Each row is a point. Each copy is the shape, with its points in the same order, turned, moved and blurred by noise. Some copies are also mirrored. Which?
In the rows, 128 means zero.

Shape, 8 rows:
[[159 183 114]
 [137 112 177]
 [105 109 121]
 [147 101 197]
 [128 143 124]
 [122 171 128]
 [122 138  76]
 [ 92  92 127]]
Copy 1, 8 rows:
[[134 201  90]
 [147 150 171]
 [108 124 124]
 [162 145 191]
 [121 164 118]
 [108 185 122]
 [109 145  77]
 [ 99 105 138]]
Copy 1 is: only turned
Copy 2 (8 x 3):
[[103 193 137]
 [127 117 192]
 [112  96 135]
 [123 112 222]
 [110 136 140]
 [137 156 128]
 [ 86 127 104]
 [117  78 137]]
Copy 2 is: mirrored
Copy 3, 8 rows:
[[ 97 110 184]
 [175 156 161]
 [128 152 115]
 [198 154 162]
 [118 137 152]
 [103 143 168]
 [ 84 113 124]
 [136 162  97]]
Copy 3 is: mirrored

Shape (10 x 4):
[[124 132 136 188]
 [127 135 128 160]
 [110 174  80  81]
 [153  90 160 131]
 [ 79 167 109  79]
 [110 131 127 141]
 [ 84 133  97 109]
 [122 125 178 143]
 [ 73 134  74  87]
 [137 112 172 161]]
Copy 1 (10 x 4):
[[ 80 112 137 143]
 [107 121 128 131]
 [177 178  83 133]
 [130  86 154  86]
 [188 168 117 158]
 [129 120 128 142]
 [169 128 102 159]
 [124 112 179 122]
 [194 135  82 164]
 [103  95 171 116]]
Copy 1 is: mirrored
Copy 2 (10 x 4):
[[ 99  88 104 163]
 [115  98 116 148]
 [136 183  94  92]
 [129  89 178 130]
 [102 203 113  99]
 [116 131 125 146]
 [118 181 113 138]
 [ 88 100 144 131]
 [135 207 115 143]
 [101  73 149 145]]
Copy 2 is: mirrored
Copy 3 (10 x 4):
[[114 130 113 201]
 [118 133 120 172]
 [101 184 135  83]
 [159  88 134 158]
 [ 78 162 161  91]
 [107 130 130 150]
 [ 81 138 121 104]
 [131 107 165 172]
 [ 69 142 116  79]
 [139 103 147 189]]
Copy 3 is: only turned
Copy 4 (10 x 4):
[[123 111 134 199]
 [128 123 132 174]
 [147 181 104  98]
 [149  84 173 144]
 [117 189 128 103]
 [114 134 147 157]
 [100 154 114 113]
 [131 125 184 166]
 [ 93 160  98  86]
 [144 103 175 181]]
Copy 4 is: only turned

Shape:
[[168 110 128 128]
 [153 126 136 110]
 [148 122 135  81]
 [171 140  73 134]
 [172 156  70 159]
 [114 103 112  89]
 [ 99 153  71 132]]
Copy 1, 7 rows:
[[177 120 132 144]
 [160 116 114 122]
 [157 107 124  95]
 [171 185 138 142]
 [167 195 129 164]
 [125 109 154 110]
 [ 99 180 134 135]]
Copy 1 is: mirrored
Copy 2 (7 x 4):
[[160 104 131 165]
 [153 116 123 125]
 [161 109 119 113]
 [159 147  78 175]
 [156 171  86 195]
 [126 100  90 106]
 [104 170  60 139]]
Copy 2 is: only turned
Copy 3 (7 x 4):
[[173 127 109 138]
 [160 136 125 116]
 [157 123 133  93]
 [175 157  61 116]
 [170 180  53 136]
 [125 102 113  91]
 [ 99 162  65 107]]
Copy 3 is: only turned

Shape (9 x 6):
[[124  28 111 142 122 117]
 [110 168 134  96  72 116]
 [ 98 116  94 148 122 134]
 [106  87 157 138 163 153]
 [138 154 216  98 116 119]
 [141 111 100 140 149 156]
 [127 177 117 147 141 113]
 [115 164  93 103 129 142]
 [143 141 171 155  88 204]]
Copy 1, 9 rows:
[[119  74 167  56 117  74]
 [105 157 107 155  76 148]
 [107 134 125  80 139 115]
 [109  96 173 111 171 121]
 [144 109 158 198 119 152]
 [135 113 118  82 158 133]
 [132 157  99 144 158 122]
 [102 142  79 113 137 152]
 [153 129 173 107 122 201]]
Copy 1 is: mirrored
Copy 2:
[[ 76  46 130 151 133 133]
 [125 156 144  74  88 105]
 [ 82 134 103 138 115 131]
 [143 110 107 165 155 118]
 [194 145 179 117 140  90]
 [ 99 138 116 139 136 162]
 [103 196 150 134 134 123]
 [108 180 105 101 124 133]
 [195 142 137 157  74 182]]
Copy 2 is: mirrored
Copy 3 (9 x 6):
[[131  50 139  69 147 171]
 [ 94 124 109 121  72  82]
 [ 80 122 129  89 124 159]
 [116 110 173 120 177 126]
 [154 137 153 149 120  57]
 [118 143 121 101 144 170]
 [100 175 145 107  95 128]
 [ 92 157  92  97 129 120]
 [126 127 141 203 111 145]]
Copy 3 is: mirrored
Copy 4, 9 rows:
[[201  82 122  95 163  89]
 [ 79 102 123 126  82 124]
 [150 150 115 105 129  94]
 [163 133 172 123 170 136]
 [ 97  79 183 173 114 174]
 [161 149 107 118 146 140]
 [107 154 114 174 117 122]
 [ 86 151 107 118 119 132]
 [150 147 160 116  71 192]]
Copy 4 is: mirrored

Shape:
[[143 132 175 152 174 117 149 109]
 [151 151 153 184 170  90 162  78]
 [179 117 102 132 145 136 170 101]
 [130  79 138 148 129 141  88  71]
 [143 158 140 198 168 152 172  92]
 [123 132 129 166 140 107 185  94]
 [140 165  99 120 114 103 158 108]
 [110 133 129 145 136 117 155 130]
 [123 146  85 103  58  75  85 189]
 [108 151 156 128 110 123 162 107]
 [112 150  93  95 117 117 101 124]
 [171  99 144 128  98 181 104  59]]
Copy 1:
[[150 147 178 138 171 127 157 135]
 [167 163 165 166 170 112 182  91]
 [181  98 104 137 156  97 147 114]
 [133 107 153 164 150 152  83  72]
 [144 140 154 196 179 108 180 129]
 [134 138 128 154 147 114 184  88]
 [157 149  91 126 111  95 151 110]
 [130 139 127 130 126 143 159 122]
 [172 135  95  97   8 167 113 137]
 [105 141 144 125 114 102 156 119]
 [146 157  93 113  96 141  93 124]
 [136  81 158 158 142  88  63  93]]
Copy 1 is: mirrored
Copy 2, 12 rows:
[[151 140 189 156 148 118 148 122]
 [167 160 171 181 146  88 127  84]
 [174 157 105 148 139 136 175  92]
 [121 145 155 153  56 156 136 107]
 [143 141 149 210 169 126 131  86]
 [134 139 131 169 140  85 150  85]
 [144 153  95 114 147  96 118  92]
 [119 130 126 144 139 102 140 124]
 [150 105  54  67  92  82  72 162]
 [115 118 142 115 144 105 133  88]
 [116 161  93  95 116 125 100 136]
 [143 135 137 129  71 199 141  71]]
Copy 2 is: mirrored
Copy 3 (12 x 8):
[[149 157 134 123 192 114 157 143]
 [150 159 132 152 196  78 177 105]
 [189  93 153 141 167 129 144 102]
 [145 168 104 157 144 176 119 103]
 [144 142 174 174 207 122 186 118]
 [128 116 143 145 163 106 183 105]
 [138 111 180 122 138  96 133  83]
 [114 115 152 136 153 113 145 131]
 [105 108 176 127  61  82  48 131]
 [115 145 171 110 138 121 165 119]
 [115 121 169 112 132 132  79  95]
 [189 168 152 151 130 203 128  96]]
Copy 3 is: mirrored

Shape, 14 rows:
[[152 126 169 161  86  77 145 147]
 [139 109 172 144  90 102 140  90]
 [124 144 146 154 153 148 101  89]
 [122 153 192 144 106  67 170 124]
 [116 113 164 134  85 135 166 155]
 [101 129  84  58 168 155  92 101]
 [132 104 157 166  74  84 102 140]
 [135 172  96  68 151 161 102 103]
 [126 143  58 125 148 125 137  88]
 [138 170 124 106 154 114 107 100]
 [ 63 116 127 148  82  86 137 136]
 [167 128 175 119 186 111 128 112]
 [162 140 138 143 194 132 100 120]
 [106  97 128 123  87  89 141 119]]
Copy 1, 14 rows:
[[114 141 146 169 136  79 127  80]
 [139 101 126 177 113 125 117  84]
 [132 102 143 154 152 173 106 146]
 [124 134 191 170 103  99 151  81]
 [ 97 119 107 130 104 106 150  90]
 [167 114 108  86  88 156  61 200]
 [ 90 114 131 182 143  89  89  93]
 [175 152 118 101 104 174  80 171]
 [171 128 105 163  98 132 117 202]
 [168 144 152 134 123 148  98 161]
 [ 75 108 135 166  78  91 111 133]
 [187  96 158 116 162 138 123 122]
 [172 110 150 124 182 145 113 157]
 [106 101 119 164  79  85 104 117]]
Copy 1 is: mirrored
Copy 2 (14 x 8):
[[151 155 135 107  73  98 183 150]
 [116 134 165 104 104 102 181 116]
 [112 130 160 173 137 114 118 118]
 [116 183 120 111 107  98 203 136]
 [133 128 128  88 116 148 179 165]
 [152 140 149 124 210 144  64  91]
 [142 142 168  90  74  88 151 161]
 [156 161 143 146 169 171  81  78]
 [138 115  96 133 145 109  88  73]
 [147 177 141 153 147 123 115  93]
 [102 145 113  62 121  95 127 162]
 [172 153 155 171 156 101 175 110]
 [174 134 150 191 151  99 129 123]
 [131 130 137  62 123  98 148 128]]
Copy 2 is: only turned
Copy 3, 14 rows:
[[138 151 179 168 112 181  64 111]
 [106 141 195 139  91 170  90  93]
 [100 165 153 136 127 108 146 105]
 [110 168 199 133 141 184  50 120]
 [125 127 193 139  99 180 105 161]
 [ 99 135  76  49 120 112 151 137]
 [115 138 150 183  75 167  71 117]
 [137 167 100  67 135 127 167 118]
 [ 97 120  99 114 163 159 150  96]
 [125 171 116 104 148 119 118 103]
 [ 72 148 131 150 106 192  80 165]
 [131 139 179 108 145  85  88  99]
 [126 147 143 142 149  72 121  99]
 [ 94 115 140 130  98 192  82 126]]
Copy 3 is: mirrored
Copy 4 (14 x 8):
[[133 132 178 149 119  68 158 149]
 [149 102 164 153 111 102 145 102]
 [101 109 128 176 149 165 125 123]
 [114 138 183 132 134  85 187  98]
 [132 125 124 128  88 105 187 149]
 [ 88 130  82  96 122 187  64 120]
 [112  97 165 163 104  70 128 155]
 [105 177  86 129 124 180  81 113]
 [127 136  69 126 175 128  94 112]
 [100 159 133 136 152 150 100 108]
 [ 84  94 108 123 111  59 153 125]
 [138 129 182 121 158 175 131 133]
 [114 135 149 146 177 177 112 160]
 [125  97 129 113 105  78 130 123]]
Copy 4 is: only turned

Shape, 12 rows:
[[ 95 156 247 128 135 117 156 107 119]
 [174 132 120 111 115 117 159 116 121]
 [101 133  97  91 103 116 171 113 125]
 [135 113 111 131 105 115 165 151 114]
 [132 141  98 125 122 114  67 150 161]
 [126 132 128  89 128 158 164 149 135]
 [121 114 110  99 124 117  55 126 112]
 [102 118  93 127 148 131 138 111 119]
 [108 133 127 120 123 150 148 108 111]
 [105 135 105 110 133 129  50 206 126]
 [135 160 113 108 137 112 157 132 105]
 [150 108  97  91 143 105 156 163 142]]
Copy 1, 12 rows:
[[109 118 164  63 111 133 139 148   7]
 [159 142 140 113  96 180 146 159 134]
 [ 88 150 160 123  77 167 142 138 144]
 [123 118 151 134 103 151 131 178 143]
 [154 132 118 137 113 103  97  97 150]
 [ 99 119 110  95  97 176 124 147 130]
 [136 172 132 149 136 131  73 107 128]
 [ 97 140 135 149 131 155 148 126 134]
 [100 138 129 138 106 167 139 137 100]
 [114 140  88 133 134  79  53 126 152]
 [120 162 128 108 102 146 154 159 130]
 [130 131 135  90 124 160 126 152 179]]
Copy 1 is: mirrored
Copy 2:
[[175 114 215 174  95  85 144 109 145]
 [173 142 129  88 129 164 127 134 114]
 [137 128  95 102 110 145 114  72 124]
 [160 111  89 116 136 153 146 120 128]
 [ 67 108 126  98 151 141 120 169 122]
 [157 129 115 122 137 141  89 114 165]
 [ 96  85 131  96 133 116  89 152  81]
 [126 128 103 126 164 126 115  96 100]
 [143 131 123 144 127 135 103 106 112]
 [ 77  73  91 116 145  98 103 194 135]
 [150 152 114 108 122 120 131 132 126]
 [150 111 100  66 169 139 129 121 145]]
Copy 2 is: mirrored
Copy 3 (12 x 9):
[[147 217 184 132 160  86 189 166 141]
 [160 132 117 120 126 102 102 120 139]
 [123 150 104  83 128 138 131 102 160]
 [133 124 118  98 112 106 135 103 116]
 [ 78 134 129 131  89 151  91 163 103]
 [143 121 137  97 101 126 150 139 167]
 [102 162 146 151  81 180 100 122 107]
 [118 125 118 129 138 166 143 111 130]
 [130 147 121 134 126 132 154 119 154]
 [ 93 131 145 121  43 178 129 168  79]
 [161 143  99 103 125 132 134 139 127]
 [148 102 138  75 113 143 105 129 126]]
Copy 3 is: only turned
Copy 4, 12 rows:
[[ 77 135 237 111 107 149 127 122 185]
 [167 135 133 114 115 147 144 114 124]
 [114 136 131 111 147 151 113 109  81]
 [122 146 115 109 120 135 152 140 111]
 [158 128 124  96 133  62  88 162 124]
 [117 126 118  74 123 157 107 119 136]
 [157  84 144 116 154  95  93 184 117]
 [108 114 108 141 145 119 113 123 125]
 [105 118 136 131 117 149 107 124 124]
 [136 127 112  74 156  81  77 220 143]
 [140 156 133 122 150 152 115 126 135]
 [148 137  99  78 161 127 144 121 127]]
Copy 4 is: only turned

Shape, 14 rows:
[[142  70  86 158 129 119 176  99 117 157 115]
 [135  94 181 113 168 142 107 161 147  78 102]
 [116  95 129 153  93  69 104  94 116 112 117]
 [ 95 111 159  89 149 172 127 115 133 159 130]
 [102 151  91 150  96 163 123 137 103 155 156]
 [183 158  82 162  89 173 153 134 138 132 147]
 [177  94  99 121 109  74 115  88  98 105 110]
 [157 146 128 174  95 140 161 125 143 156 139]
 [ 90 129 153 106 111 144 104 184 116 150 190]
 [133 143 116 125 163  75 176 170 117 150 103]
 [137 120 112 142 135 113 127 105 111 160 171]
 [ 74 148 111  90 108 112 192 107 120 131 179]
 [164 135 144 123 134 157 173 146  89 111 109]
 [111  83  92  71  65 125 183 187 138 164 108]]
Copy 1:
[[156 181 179  91 116 173 145 170 125 100  96]
 [114 122  85  96 179  93 146 105 121  88 133]
 [ 86 154 165 136 123 133  99 176 144  95 152]
 [114 123 141 109 144 131 169  93 132 172 107]
 [170 134 153 153 111 155 106 140  92 177 127]
 [224 170 127 112 124 139  75 153 124 159 126]
 [119 150 145  72 103 146 110 198 151  93 166]
 [186 176 156 129 119 109  93 148 133 141 100]
 [150  81 125 183 121 111 160 120 123 157 135]
 [139 185 113 110  78  91 174 165  88 114 116]
 [158 138 181 113 124 123 146 175 124 150 143]
 [149 189 157 155  79 151 172 109 142 169 173]
 [171 146 120  72  96 111 122 101 111 110 124]
 [149 154  78 153  62 183 166 142 160 124  76]]
Copy 1 is: mirrored
Copy 2:
[[128 114  94 145  90 152 169  82  96 125 100]
 [113 147  95 141 173 140 104 196 156 124 116]
 [129 106 180 147 129 163 124 133  80 123 119]
 [127 142  94 119 135 138  69  92 167 120 137]
 [114 116 135 161  81 117 119  87 146  83 184]
 [142 156 129 160  61  84 176 118 146  69 145]
 [175 142 142 146 122 158 156 142  51 118 127]
 [139 120 141 143  74  88 157 109 152 111 118]
 [105 121 133 131  86 144  77 146 178 138 204]
 [123  83  80  99 123  90 154 139 100 147 154]
 [127 145 135 151  95 126 135  90 115 153 158]
 [114 125 142  59 108 150 148  76 142 115 190]
 [170 117  85 137 136 122 163 141 163 102 148]
 [131  89  73  70  39 163 113 143 121  80 141]]
Copy 2 is: mirrored
Copy 3:
[[134 113  93 146  55 111 143 152 146 162  81]
 [ 96 144 173 120 178  96 171 128 125 133 108]
 [169 133 125 145 127  98  89 146 173 148 122]
 [ 95 113 136  57 113 137 145  86 137 138 114]
 [129 102  45  99 121 171 140 138 159 129 142]
 [157 131  41 134 106 150 196 139 128  86 111]
 [175 133 105 135 103  53 110 164 137 124 115]
 [173 129  89 145  92 165 175 127 147 118 130]
 [119 113 113  47 163 166 167 146 172 155 162]
 [125 152 135 128  84 142 146 181  81 157 148]
 [160 123  76 106 101 116 149 129 145 170 138]
 [109 185  85  67  65 152 125 144 178 140 155]
 [101 117 119 133  99 109 183 141 118  90 146]
 [120 116 134  62  72 173 146 224 156 105  84]]
Copy 3 is: only turned
Copy 4:
[[134 120  70 161 111 132 196  98  88 126  87]
 [170 105 167  88 137  76 142 149 138  93 103]
 [132 122  80 135  53  95 122 115 103 107 131]
 [126 117 164 103 123 157 137 125 127 155  78]
 [114 130 101 143 143 173 132 132 103 166 161]
 [122 172  98 145 168 123 192  98 110 161 180]
 [133 101  78 137  83  56 149  75  93 137 131]
 [126 190 108 167 137 127 171 121 116 141 138]
 [148 127 165 117 124 151 108 183  80 173 142]
 [211 133 106 180 148 104 119 110 103 145  86]
 [127 124 133 170 102 134 149 101  78 147 134]
 [143 164 109 114 131 167  97  86  39 156 104]
 [125 136 115 131 191  83 144 124 112 143  98]
 [191 151  59  89 127 137 164 152  85 212  80]]
Copy 4 is: mirrored

Shape (16 x 11):
[[148  94 150 129 119  81 124 181 151 141 172]
 [111  96 117 153  90  78 159 105 126  86  82]
 [186 185 109 125 168 161  99 162 145 119 151]
 [126  88 123 125 160  82 120 187 119 158 136]
 [148 168 159  96 133 102 162 100 123 157 179]
 [174 153 115 114 137 139 119 156 160 165 179]
 [129 109 131 114  83 133 186 158  96 184  93]
 [ 83 158 149  90 152 140 115 159 122 164 112]
 [164 137  98  62 128 171 149 130  85  92 165]
 [123  87 102 113 160  82 134  94  90 163 112]
 [137  88 107  84 142 136 104 103 145 176 102]
 [176 144 117  95  91  91 127 173  81 175  85]
 [ 89 157 124 108 105 113 136 190 130 120 126]
 [100 165 115  85  85 161 112 108 102 123 108]
 [100 161 102 146 148 153  88  92  92  86 152]
 [ 87 157  81  99 137 158 112 139 170 160 136]]
Copy 1:
[[157 159 149  72 134 113 129 156 174 106 189]
 [124 144 123  90 111  73  67  82 174  86  99]
 [118 147  69 140 124 153 160 174  98 120 163]
 [125 162 167  88 173 125  98 163 158 110 162]
 [159 163 113 101 150 114 166  84 133 173 165]
 [147 127  98 114 136 144 170 171 141 149 171]
 [174 154 148 104 138 169  81 116 183 154  90]
 [128 158 176 121 148 136 150 142  98 146 103]
 [133 117  72  61 145 188 126  98  90 129 145]
 [125 123 138  98 203  89  69 109 142 145 129]
 [168  89 132 105 187 106 115 155 128 131 103]
 [164 195 106  89 151 140  70 169 148 167 105]
 [107 173 158  80  97 142 137 141 139 127 111]
 [141 120 120  90  97 131 116 109  83 159  74]
 [ 84 100 115 124 104 112 102  98  66 135 154]
 [100  91 141 115 128 131 170 164 127 146 100]]
Copy 1 is: mirrored
Copy 2, 16 rows:
[[119 106 139 135  94 102 106 160 147 162 211]
 [104 133  93 111  64  99 185 129 152 136  95]
 [137 127 107 174 168 175  85 166  72 138 152]
 [ 92  72 147 107 125 132 123 144 149 156 182]
 [132 197 150 119 156  84  99 127 120 152 155]
 [116 135 131 171 155 116  78 162  86 180 177]
 [ 70 129 197 105 108  92 161 161  93 179 115]
 [ 80 110 174 129 158 114  86 148 126 101 122]
 [165 121 126 112 137 103 113 139  29 124 128]
 [112 106 142  83 135 114 144  84 150 181 124]
 [119  78 141 135 150  89 104 125 121 196  94]
 [ 92 131 172  73  91 157 108 177  96 188 121]
 [ 59 119 132 115 109 104 103 174 114 101 151]
 [ 92 138 139 127 115 102  84 133  75 113  66]
 [114 125  91 154 127 146  98  68  93  90 106]
 [ 59 100 111 161 168  91  83 140  93 137 119]]
Copy 2 is: mirrored
